Rows are points. Two turns around zero, p and q, are shown by what they do to some points. Write where each new point lands after one turn and then the other. Backwards means that the second turn is done in reverse. Each puzzle has new turns, and all numbers are rounded.

Turn p:
[ 4 25 -7] => [-9 -9 23]
[ 34 -26  -1] => [  2 -28 -32]
[ 25 -12  20] => [-18 -12 -26]
[-32 -10  -7] => [22 26  4]
[-32  23  -5] => [ 3 24 31]
Turn q:
[ 4 15 -3] => [ 5 12 10]
[-31  -4  11] => [ 24 -21  -9]
[-17 -34  33] => [  6 -24 -44]
[ 11   2 -24] => [-16   2  21]
[ 34  21 -18] => [-19  32  23]
Where do these land?
p, then q backwards: [-29  31  -8] => [ 10  32 -28]
p, then q backwards: [  8  20 -14] => [-11  -1 -23]
q, then p: [ 23 -28  20] => [33  6 25]
p, then q: [ 16 -38  -5] => [-34  -6  23]
p, then q backwards: [-17  15   7] => [ 16  14 -11]

Turn p:
[ 23 -43 -15] => [-48 -17  -1]
[-7 -8 31] => [  7  -2 -32]
[ 13  16 -24] => [-5 13 28]
[-31  11  13] => [ 33 -10  -9]
[ 2 24 -5] => [13 16 13]
Turn q:
[ 13  14 -36] => [34 19 12]
[-55  -6  -2] => [ 13 -45 -30]
[ 8 -1 13] => [-14   5   1]
[21 20 18] => [-16  29  -7]
[ 4  8 -9] => [10  8  0]
[ 10 -35  16] => [-27 -16  25]
Where do these land?
q, then p: [-22  22  16] => [ -6 -13  32]
p, then q: [ -5 -33  18] => [ 24 -24  16]
p, then q: [-28  13 -14] => [-26   9  20]
q, then p: [  0 -26 -23] => [-16   5 -31]
q, then p: [12 20 12] => [18  6 18]
q, then p: [ 44   4 -10] => [ 29  31 -14]

Turn p:
[-16  45  10   1] => [ 23  32  22 -18]
[ -8 -17  12  18] => [  1 -14 -17 -18]
[-15  -3 -39  16] => [ 28 -29  12  14]
[ 21 -34  18 -41] => [-59  -1  -7  10]
[ 21 -17  -2   5] => [ -8  -6 -21  14]
[-4 26  1  0] => [14 19 12 -3]
Turn q:
[-4 20  2 29] => [  8  11  18 -28]
[ 18  -7  26 -19] => [-15 -28 -19  -3]
[ -4   9  24 -23] => [ -9  -5 -31 -10]
[-37  -3 -34  -1] => [10 43  4 23]
[ 28 -33   9  30] => [-23 -29  39   2]
[ 11 -13 -36   2] => [19 -2 20 29]
[-11  28   9 -17] => [ 11   9 -29 -16]
Where do these land?
p, then q: [-25   6  34 -11] => [  0   5 -44   3]
p, then q: [ 24   2 -44   6] => [ -5 -10  47 -14]
p, then q backwards: [-10  -2 -31  25] => [ 32  10 -21 -11]
q, then p backwards: [ 11 -14  42  -7] => [ -5 -42  16  -9]
q, then p: [-3 20 27 -3] => [-13  -7  26  15]
q, then p: [  3 -12 -27 -10] => [ 17   2 -26  -1]

Turn p:
[ -8  -3  25 -23  14  12] => [-16   5 -30  -2  17  -9]
[-26 -21   6   9  15  -2] => [-34   0   4  16  -5  -7]
[-5 37 -4  8 -8  7] => [ 17  -1 -15   2 -15  29]
[ 32  20 -12  36   1   8] => [ 43  -8   5  16 -27  -5]
[ 35  -3 -23  29 -50  11] => [ 43  20  33 -25 -36  -7]
[ -6 -17 -19 -34  10  -3] => [-11  13  13   2  39   2]
[-23 -14  27 -25  18 -32] => [-43 -27 -10  -9  26  -4]
Turn q:
[-20 -23  18   3 -11 -24] => [ 17  -5  39   1   0 -13]
[ 55  -8 -11 -17   8   9] => [-42 -15 -15  30  -7  22]
[ -2  24 -21   2  26  -2] => [  4  14 -33  10  11 -12]
[ 41  -1 -17 -32 -25  -1] => [-32 -24  -1  15  23  36]
[-35   2  16  -5   7  11] => [ 19  -9  -1 -26  -6 -23]
[11 29 13 27  5 -1] => [-16  38  -5 -10  -2  -6]
[-51 -22   2  22 -11   7] => [ 52   1  18 -21 -17  -4]
Where do these land?
p, then q: [ 23  14  20  14  32 -14] => [ 12   2  19  39 -15  17]
q, then p backwards: [18 52 -2  8 25  1] => [-18 -16  29 -29   7  38]
q, then p: [-42 -17 -15 -20 -14  29] => [ 18  20  17 -14  30 -40]
p, then q: [-20 -12 -50 -34  -4  20] => [-21  24 -36 -32 -11 -34]
q, then p backwards: [  6 -10   7  22 -23  -8] => [-10  -4 -28   5 -18   0]
p, then q: [ -1 -10  19  20   0 -32] => [ 17 -21  33   3  -4   0]
p, then q: [ -6   0  -3 -33 -15   6] => [ -6 -11 -30  -5   7 -17]
p, then q backwards: [ 21 -18  23  21  -1  -1] => [-17  -8  23  -5  28   5]

Turn p:
[ 13 -16  34  20  -1  18] => [ 23  25   2 -20  10 -25]
[ 18  11 -21  -7  17  -1] => [  0 -20  20  -6 -14  14]
[ -3   4 -12  19  11 -22] => [ -4   0 -10 -16  -1  28]
[ -7  24 -22  25  20   0] => [-15  12  17 -11  -6  36]
[  3  -4  47 -32  25   0] => [-15 -19   5 -23  24 -46]
[-11 -29  18 -10   0  11] => [ 12   0  -4   8  29 -21]
[  3  30  -5 -10   2 -20] => [-26 -13  -4  -7 -22   6]
[-23 -34   8  -6 -56  38] => [ 27  31 -16  58  13 -30]
[  8  14 -47   1 -16 -25] => [ -1 -18 -12  16 -34  39]
Turn q:
[  8 -32  21  -6  -6  28] => [-10  -4  -9 -37  10 -27]
[  3 -19  36 -14  12   8] => [ -4  15 -10 -14  27 -28]
[  0  34  -8  13 -29 -13] => [  0   8  23  21 -37   6]
[ 34 -20  12  -2  13  -3] => [-23  11   6 -21  27   6]
[  0 -21  14 -28   9   5] => [  9  -4   0 -14  30 -18]
[ 13   5  22  -2  13 -11] => [-8 25  3  4 16 -3]
[-24  32 -53  -9 -19  12] => [ 43 -28  11  10 -39  24]
[-22   8 -32  31 -26 -43] => [-20 -30  12  50 -30  16]
[-13  13 -12  18  32  15] => [ 12   7 -35   4  -6  24]
Where do these land?
q, then p: [ 20  17 -12  25  14   0] => [-9 22 22 24 -6 -6]
p, then q: [ 11   4  22  -8   4 -11] => [  5 -14  14  12  15  -3]
p, then q: [-61  12  -8  -1   0 -44] => [ 36 -36 -51   5 -19  19]
p, then q: [-11  -5   4 -29 -45  19] => [-39  -4  -2  31 -22  20]
p, then q backwards: [ 23  -7   4 -22   6  43] => [ -8   8   7 -37 -35 -15]
q, then p: [  0 -13 -19   1  -4 -23] => [13 14  1 -3 26 -2]
q, then p: [17 -9  9 34 24 15] => [-24  -3  19  35   1  16]

Turn p:
[-16 -30  11  -5 -34 -13  16 -14] => [ 39  -2  21  -2  25   2 -19 -11]
[  0   7 -41   1  28  20  -6 -20] => [ -8 -32 -35  16 -18  15  15  -2]
[ 47   0  -4  -8 -25 -32 -11  25] => [ -3  36 -16 -40  12  11 -21  28]
[ -5   5  -9  34  13  40   2 -22] => [-12 -28  -7  32  15   1  36   3]
[-23  -7  34  -8  -4  -9  23  11] => [ 10  17  35  -2   2 -14  -3 -27]
[-18  25 -19  14   6  17 -20   2] => [-29 -34   0   4 -10  -2   6  10]
[  8  43   3 -17  -8  17  -9   3] => [-21 -10 -16 -17  -6 -39   2   7]
[ 34  -7  -2 -13  18 -48 -30  -6] => [ -1  37 -26   6 -20  17 -39  24]
[-30   5  18   6  13   2  36  13] => [ -9   4  28   4   0  -5  13 -43]
[  2 -42   9  -3  -8   6  -2   8] => [34 11 18 -1  1 14 11 12]
Turn q:
[ -4  14   4  22   1 -29  15 -18] => [-1  5 -6 25  5 20 11 30]
[-15  27 -14 -20 -17   9   5   5] => [ 16  25  -8 -12  10 -25  -8  11]
[-28 -21   0  10  -2  -9  -1 -13] => [  2  17 -11  21  -2  19   5 -19]
[-18  28  18   6   0  19  36 -14] => [ 37  20  11   3 -24   1  10  28]
[-32  -9  26 -14  11 -43  28 -11] => [32  6 -9 21 26 29 42 -1]
[ 35 -12 -12   4 -17  29 -29  47] => [-27 -27  -8 -47 -11 -13 -38 -15]
[ 48 -35 -30  -8   1  15 -20  12] => [-51 -27   0 -23 -10 -25   0 -26]
[ 14  -9 -12  12  36  -1 -22   7] => [-13 -36   3  21  -3 -10 -13 -13]
[  1  18  19 -12 -13  10 -11 -14] => [  6  17  28 -10   9   1  -9   8]
Where do these land?
q, then p backwards: [ -8  10 -22 -13   7 -18  17   4] => [ 23   5   7  -1  -3  22   1 -20]
q, then p: [ 15 -76  -5  10  10   3  16  14] => [ 54 -44  -7  10  30   2  -1 -29]
q, then p: [ 10  11  -7   1   9  60   5 -11] => [  7  17  16 -18  24 -22 -43  17]
p, then q backwards: [ -4  -6 -10  -4 -34 -27 -17   9] => [  9  26  22   7 -16   7 -20  21]
p, then q: [ 11   6 -31  14  21 -22  -1  14] => [ 12  29  -3  -2 -18 -22 -19 -16]
q, then p backwards: [-24 -10  30  -6  -6   7 -20   6] => [-12 -24  -4  -4  -8 -25  26   2]
p, then q: [  8   5  27 -20  -4  -8 -13  -7] => [ -8  -8  -6   0  28   6 -13  18]
q, then p: [  8   7   9  11 -19  17  13  22] => [ 16  -5  -5 -30 -12 -11  -3  12]
q, then p: [-16  53   9   6  16 -11   0 -52] => [-57  38  27   0  15  -1  21  13]

Turn p:
[-10  23   7  30 -30 -25  26 -32 -10] => [  6 -19 -10   9  -1 -25  54   3  27]
[-37  -5   9  13 -26  26  15   8  -2] => [-16 -37  -4   1 -33 -13  -3  18   2]
[ 25 -11   8  13  30  23  25 -37  10] => [ 48  -8  42 -16   2  -8   3  -7   1]
[ -6  20  17  -1  -7 -37 -32  29 -27] => [-40  12 -39 -13  24   9  20  -3 -14]
[ 17   6  16 -22   2   2  22   3  32] => [  9   2   9  -2 -16   4 -10 -44  12]
[ 23  23 -17  -2 -36  10 -18  35 -25] => [-17   9 -29  37  -7   1  10  -4 -47]
[ 27  -3 -18 -25  24 -22  27  29  -2] => [ 16  31 -19   0  16 -23 -31 -31  -3]
[-23 -13 -10 -17 -21  -2 -13  13  -3] => [-18  -6 -22  14  -7  14 -18  15   7]
[-21  22 -19  19  13  20 -33 -27 -15] => [ -2  19  18  -7 -11  11  26  50 -10]
[  3 -22  -1  17  37  -2 -36  -9  30] => [-13  13  49 -14  29  20 -14  10   6]
[  3 -38   8 -26  14   7  16 -13  13] => [ 28 -14   7 -10   3  13 -35  -9  19]
Turn q:
[ -8   3  -9   6 -15   9  27  21  25] => [ 35  14  -4   3   9 -25   3 -12  -4]
[ 12  23 -27 -25  20 -17  28 -12 -23] => [  2  13 -30  22  -2  33   4  18 -35]
[ -5  20 -11 -19  26 -27   6  -2  24] => [-10   7 -22 -13  13   4   7 -14 -41]
[ 31 -29 -27  -3  25 -13  28  13 -21] => [ 26  11 -35  -7  11  46 -10  12  12]
[ 11 -34 -28  28  -3   3   2 -25 -33] => [  1 -19 -11  28  22  26 -15  18  39]
[-16 -35  20 -15  14 -19 -35  18  -2] => [-30  -7 -18 -40 -20  -1  -8 -17  25]
[-27   8  21  40   1  -5   7  37  26] => [ 10  27  20  -6  10 -21   4 -55  12]
[  9  22   7   1 -21  27 -36  -3   9] => [-16   1  38  -6   0 -27  -4  25  -3]
[  2  25  15 -13 -34  25 -28 -37 -43] => [-32 -17  32  35 -33  -7   6  44   2]
[-38  -6  22  -3   0  14 -21  13  29] => [-10  -9  11 -20 -13 -39 -15 -31   0]
[ 10  -3   1   3 -21 -19  17  10  34] => [ 23   3  -8 -15  18 -17  32  -7  -1]
[ 19   6  17   0   7  21   6 -34 -24] => [  2 -24  26  18 -14  28  -2  18  -7]
Where do these land?
p, then q: [ 31  29 -13  -7  34 -42  13   8  -3] => [-18   6   0  17  15  26  17   4 -58]
p, then q: [ 14 -13 -14 -13  21  14  11 -55   9] => [ 25   3  39 -38   2  13  18  21  -8]
p, then q: [ -2 -17 -21  -8 -13 -13 -13   6 -18] => [ -5  22   1  -1  20   3 -26  -5   6]
p, then q: [ 24  28  14 -10 -13  13 -21  11 -16] => [ 10   0   0  44 -13  12 -11  17   4]
p, then q backwards: [ 21  38 -17  -3  -2  19  25   3  -8] => [-20  25  13 -19 -16   3  31  21   5]
q, then p: [-44  -1  -5 -13  -5 -11   1 -19  -2] => [ -2  -7  -1  18  19 -12   7  34  24]
p, then q backwards: [ 17 -10  24  -3  -9   7  17  16  26] => [-29  -8  23  14  19   8   2 -11  10]
p, then q backwards: [-18 -15  16   3   0  20 -16  26 -28] => [  6  -1 -13 -36  22   2 -19 -23   9]
p, then q: [ 30 -18  20  26  -1 -21   8 -16 -13] => [ 13 -19 -12 -14   4  46  -8 -13  -6]
q, then p: [-71 -20  -3  27 -11  12 -25  20  52] => [  3  28   4 -12  51  33  26   7  70]

Turn p:
[-11 -27   2  18 -13 -14 -10   8   0 -24   1] => [ 13  -6   2  -9  -6  -5 -32  -9  -2  16 -23]
[  1   3  21  -2   9  -8  22 -19  20  42  -8] => [-48  11  14  12   6   0  10  15 -12  10  16]
[  2   0   3 -11  12   5 -15   6  22  -2  11] => [  5  -1  -6 -10  18  17  -7  16   1   1  10]
[ -4  14  11   6   4 -21  24 -12  14  -2  18] => [ -3  22  16   8   6 -16  -8   2   1  17  25]
[ -9 -15  12 -10  21  70  38   3  19 -16  13] => [ 13  -5   7  21 -29  22   6  66  41   4   6]
[-16   2   3  -9   9   2 -15   0 -41  11  -4] => [ -7 -20  -5   3  -9 -12  -5 -11  -5 -40   1]
[ 34  -6 -57  -4  11  -6  -5 -20  12  27  11] => [-18  -4 -13 -42  28 -14  44  -5  25  14   1]
[ -6   0  17  12 -46 -19 -13  15 -40  23   4] => [ -8   6  30 -14 -24   0  -9 -42 -29 -27 -16]
[  7   5  21   5 -29 -19  -8 -19  -2 -25  -6] => [  6  11  11  21   9  10 -20 -37   2  11  -8]
[-14   9   1  18   9  34 -10  11   0  -1  -7] => [  3  11 -26   2 -22  12  -4  18   4 -16  -7]
[-13   5 -36 -22  -8  -9   5  10  17 -10 -15] => [ 23   2  -3   1  28 -17  20  14 -10   4 -23]
[ 31  11   3  -3  20 -14 -13  17 -21 -23 -17] => [ 22 -27 -26   7  -3   5   6 -28 -14   7  20]
Turn q:
[ 22 -17 -34  12  18  23   4  -7   7  13   8] => [14  1 13  5 23 28 18 -5 -2 31 15]
[  6 -12  -3  -8  13  -8 -13  21  10   1   5] => [  9   9  22  15 -12   7   6   2   6  -3  -9]
[  7 -14   7  12  24  -7  18   5   7  -6  23] => [  4  25  15 -14   9   8   9 -20  10   4 -15]
[-20  24  18 -19  44  -6 -16   8  17  16   6] => [-12 -21  13  10  -5   5  37  -8  11 -33 -32]
[  6  -9   6  76  -6  12 -44 -16 -18   3   4] => [-25 -11  42 -39  -3  19 -17 -15 -43   3  43]
[ 13  43 -28  33 -19  -9   7 -10   9 -27  -6] => [ 25  -9 -34  -8 -12   8 -12 -39 -33  -1  20]
[-22 -11 -18 -21 -24  21  14  12   2   8  -6] => [ 15 -18 -10   9   5 -11 -12  28   7  27 -15]
[ -2  -3   8 -23 -19  -3  -3 -14  17 -23  11] => [ -8   6 -13  25   8  -2 -30  -8   6  -7 -12]
[-16 -13   6  -7 -19   4   6  -6 -11 -11 -43] => [  3   2 -12   2  12 -33 -12  32 -20  -6   7]
[ 17 -18  50 -12 -16 -13   7   2  -6  21   2] => [-19  24   2 -17  -2   2 -16  28  36 -25   4]
[-22   7 -30 -25 -15 -12  13  -7 -15   6 -15] => [ -2  -6 -36  15 -12 -15  10  20 -11  22  -9]
[ 10  22  16 -17  19  -3   5  12 -19  -3  11] => [ -5   0  -2   0 -12 -16  20 -17  30 -12   3]
Where do these land?
q, then p: [ 20   7   2 -18 -17 -20 -14 -10 -35 -18 -23] => [ 23  33  11 -29   3 -26 -14 -19  -1  -4   3]
p, then q: [ 33 -10  -9  21  25   8   6 -31   6 -30  22] => [  5 -10  -3  13   9  61  -3   7   5   3 -25]
q, then p: [ 32   4  17  -8 -29  -5   2 -16  22  24 -10] => [ 38   7 -22 -23   1  18   2  21  18  -7  -4]
p, then q backwards: [-28 -13  30 -16  18  14   2   9  -6 -13   4] => [  1  -3   7 -12 -32  10 -29  11  18   5 -18]
q, then p: [-25   8  -5   1  -7 -12 -24  13 -21  32   3] => [  5  -3  35  -1 -14   2  -4   8 -19  -7 -35]
q, then p: [ 12   7  23   1   3  -5 -11 -25  26  -7  -3] => [ 20  -1 -26  12  -1  -3 -18   4  25  -6   1]
q, then p: [-28  20 -22  -8 -26 -24  22  14  -5  17  25] => [-13   2   6  -8  12   2  38  -3 -13  -4 -51]
p, then q: [-27  -2  -7 -24  15 -13  16  11  21  25   6] => [  4  13  19 -10 -30 -27  19  -4  17  -6 -17]
p, then q: [  6 -27 -19 -15 -13  26 -26  16 -14   8  18] => [ 19  12   3  34  29 -21 -14  17  14  -8  -1]
p, then q backwards: [-19 -23 -18  34   4  26 -23  13  -3 -17 -20] => [-28  20   1 -14 -33 -26  28  12  16   9   9]
p, then q: [ 28  30  -5 -14  16  14  10   8  21 -12  -6] => [ 23  -1  -2 -20   9  19  13 -19  23  26   3]
q, then p backwards: [ -7  -8 -19  34   0  19  25 -13 -21  -2   2] => [ 24  -7 -17   8   8 -37  -3  14  23   3   9]
p, then q: [  3   8  33  13  11 -28  14  11   9  -7 -19] => [-30 -12   8 -25 -21  10   5   1  -2  20  17]

Turn p:
[-17   9 -20   0 -27   9  18  10  26  16  13] => [ 15  -4 -30   8  -3  -7  23  15 -27 -19  -4]
[ -2 -17  -2 -48   8 -21  11 -22 -36  26 -15] => [ 19  56  16   1 -19 -16   1 -29   5  22  12]
[-17  -8  -8   3  -9  19  27  23  17  16 -36] => [-13  17 -15  23 -34  18   5  16 -20 -24  -6]
[-15   0  19 -17  17  11  22 -30 -34   6  -5] => [ 12  35  15 -25 -15   0  -8 -27  10  -4 -24]
[ 13 -10 -15  19  17 -19  -7  -4  -9 -45  14] => [  9 -21   8  -5  28  17 -20  -8  28  -9  28]
[ -6   6  -7 -30  17  21 -16  16  29   7   6] => [ -3  -3  11  -1 -16 -23  26  38  11  -5   2]
[ 12   6  12  24  -6 -27 -37   4 -29 -17 -11] => [-25 -15  27  11  34   7 -21 -24  -5  19   9]
[-36   2  21 -40  19 -28  32 -38  -3  26 -20] => [ 39  51  25 -26 -37  -8 -18  -4 -28   9  -4]
[  2  35 -23  11   9  15  21  13  17  19  -2] => [ 16 -18  -2   8 -18  24  38  10 -12  -8 -14]
[-28   6  -5  16 -10  19  -5  10  10 -17  25] => [  1 -19  -7  -3  20 -11   2  12  -4 -37 -14]
[ 25 -27  -1  40  -3   3 -34   7   6  13  11] => [-20 -44 -17  27   1 -15 -18 -10  15  17   0]
[ 2 20 15 -8  8 -3 50  2 38 -4 -1] => [ 25   8 -16 -24 -15  34   4  39 -14   3  -9]
[ 32 -21  15  17 -21  -7 -38  27 -34  -7  16] => [-35  -9  -7  30  45 -11 -13 -17  23  27  -3]
[ 38  -1  -3  12 -19   7 -43 -18   1 -40   5] => [-40 -34  -7 -25  29  -6   0 -14  17  11  31]
Turn q:
[-11  -2 -18   8  -6   5   3   0  11   0  22] => [  8  -1   9   5   5   3  12   7 -24 -13   3]
[ -5  27  26  -1   5 -29  35  15   2 -16 -76] => [-43  30 -36 -11  -2 -54   2 -13  33  34  16]
[ -6 -21  18 -14  25 -15 -15  20 -21  -7   8] => [ 0 -1 15  5  9 27 -7 11 31 18 22]
[ -3 -10 -35  12  -9   5 -10   4   2  46 -11] => [ 21 -19   3   7  -6 -25   0  42  -8  -3 -25]
[ 75 -10  18  11 -14   3 -19  -5 -16  18   8] => [ 18  -6 -16 -23 -16  30 -58  -2  -7  18 -37]
[  5  15 -29  16 -31   9  17  18  -4 -19  -5] => [ -3   6  -7 -36 -15 -15  16   9 -33  -1   8]
[-13 -11 -11 -15   8 -27  -3 -15  10 -15  22] => [  6  -8 -10  12  34  19  15  -3  -2  -9  15]
[ 24  -7  18 -22 -51   6  11  -6  20 -16 -42] => [  5   8 -31 -41  -2 -37 -33 -25  11 -25   9]
[  2  -8  25  28  -6   5  -6 -12 -19 -18  11] => [ 18  31   5  -9 -11  25   5 -17   5   6  -9]
[-16 -10 -47 -15  27  10 -14 -13 -21   7   4] => [ -3 -36   0  12  -6  18  34  33  12 -16  -6]
[ -9  13  32   6  29   8 -21   5  42  -6  21] => [-25  18  40  23  29   9 -14 -22  -4  -8 -11]
[-20  35  23 -13  -1  11 -20  -9   6  41  12] => [  8 -27  36  27  -1 -22  -3 -30   3  10 -21]
[-23 -12 -20  -2  23   9  42  -2 -12 -16  26] => [ -7   6  -8  28 -19  22  31  11 -16 -13  36]
Where do these land?
p, then q: [ 11   1   9 -56  23   3 -33  -3  37  37 -26] => [ 43  -4  10   5   8 -42 -21 -14 -24  46  35]
q, then p backwards: [ 17   1  28   3  16   9 -15 -26   0  34 -15] => [ -2 -25  21  25  23  12   5  11 -23  23  11]
q, then p backwards: [  0  -8 -28  23   1  26   6   3   1 -23  26] => [-21  31  -7  -8  -7   7  22   6  15  -7 -30]
p, then q: [ 38   3  15 -32  10 -18 -21   4   3  -4  -6] => [  9 -14  25  40   3 -19 -19  -2 -13  14   5]
q, then p: [-14  32 -27  38 -11  -9  27   4 -17 -12  26] => [ 21  38 -14  10   4  22  20 -38  -2   4 -30]
p, then q backwards: [ 12  -2  34 -20   0  -2   9 -10  37  12   0] => [ 25  -2 -16  24  -9  -7   8  28 -22   8 -20]
q, then p: [  7  -1  10 -10  16  16  -1  34   9   3 -36] => [  2  -2  16   9  16 -27 -11  31 -30  -4   2]
q, then p: [  3  -3  29 -37   5  22  -5   0  -5   8  -5] => [-13 -21 -14 -19   3 -29 -23  10  -8   0  12]
q, then p: [ -2 -21  -9  28 -31 -35 -15  24   1   1  40] => [ -4   8  16  10   0  12  28  -5  45  41 -28]
q, then p: [-10   2 -29  -1 -23   1  35  -4 -48  10  -8] => [ 16  19 -53  24  16   5  20 -12  -4   9  15]
p, then q: [ -9   3 -11  19 -17  20   4 -22   8 -30 -25] => [  7 -10   6 -12  -3  21  27 -13  11 -31  24]
p, then q: [-10 -32  -7  24  17 -45   3   1   9 -13  33] => [ -3   0  11 -13  25  42 -31  24  -4   0 -34]
q, then p backwards: [-43  24 -15  21  -8  11   5  -4 -38 -23  -4] => [ 18  37 -29 -39   7  23   0 -12  -1  22  -8]
